Rows are points. To make a cloud, some directions were put in groups of two or more. Within a group, all points are equally far from the middle, so they leave a hole (a ring in 2 directions, a hollow ball in 3). The other directions are filled evenly. Then the cloud was stretched, turned, moved and blurred a little. Count the holes, and give their numbers of directions, smallest first.

Cloud (21 x 3):
[[-20  28  -8]
 [ 13  38  41]
 [-27  21 -28]
 [ 47   4  17]
 [-24   8  54]
 [  5  58   3]
 [-75  15  18]
 [  7  57 -24]
 [-35  44  34]
 [ -7 -32  41]
 [-70 -10   4]
 [ 43  38  16]
 [-37  52 -28]
 [  6  -7  -3]
 [ 87  20   1]
 [-52  52  51]
 [-12 -45   0]
 [ 10 -56   2]
 [-18 -57  37]
 [ 57   2   5]
 [-42  26   6]]
Holes: 0

Cloud (31 x 4):
[[ 22  15  39 -46]
 [-18  66  20   4]
 [-27  57  25  18]
 [ 18  45  24 -43]
 [ 49  42 -15  14]
 [ -2  57 -38  40]
 [ 29  62 -15  19]
 [  1 -38 -12  27]
 [ -6  -3  13 -60]
 [-35  34 -39 -47]
 [  9  13  29 -57]
 [-22  12  40  63]
 [-76   5 -34  32]
 [  8 -33   3  53]
 [ 44  10  44 -11]
 [  1 -17  55 -33]
 [  9  69  -2  20]
 [-25  55   7 -49]
 [-38 -43  20 -22]
 [-69 -38   7   8]
 [-15 -36 -11 -18]
 [-75 -34  14   3]
 [-21   2  57  49]
 [ 24 -11  63   3]
 [-32  34 -26  63]
 [-22  23 -35 -51]
 [  2 -38 -13  28]
 [-69  42  14 -23]
 [ -4   9 -46 -32]
 [-23   6  54  49]
 [ 22  11  43 -43]]
Holes: 2 (2, 2)

Cloud (27 x 4):
[[  7 -43  45  -4]
 [  8  17  71  29]
 [ 27  11  52  26]
 [ -4  -4  28 -47]
 [  6 -34 -41 -24]
 [-23  10   7  10]
 [ -1  21  67   4]
 [ 13   1 -11  43]
 [ 42 -59  17  18]
 [ -5  43  33 -22]
 [ 10 -40 -17 -15]
 [-23  40  52  56]
 [-31  55  -7  -6]
 [-27   3  20  17]
 [-32 -40  34  -3]
 [ -9 -29 -35  12]
 [ -5   8  95  26]
 [-46   0   2  22]
 [-45  49 -14  18]
 [ 48   5  -6 -22]
 [-27 -19  13  42]
 [-45 -20  34  40]
 [-14 -14  66  24]
 [-10 -54  -6  10]
 [ 58   2  11  10]
 [ 12  24  10  35]
 [-11 -19   7 -21]]
Holes: 0
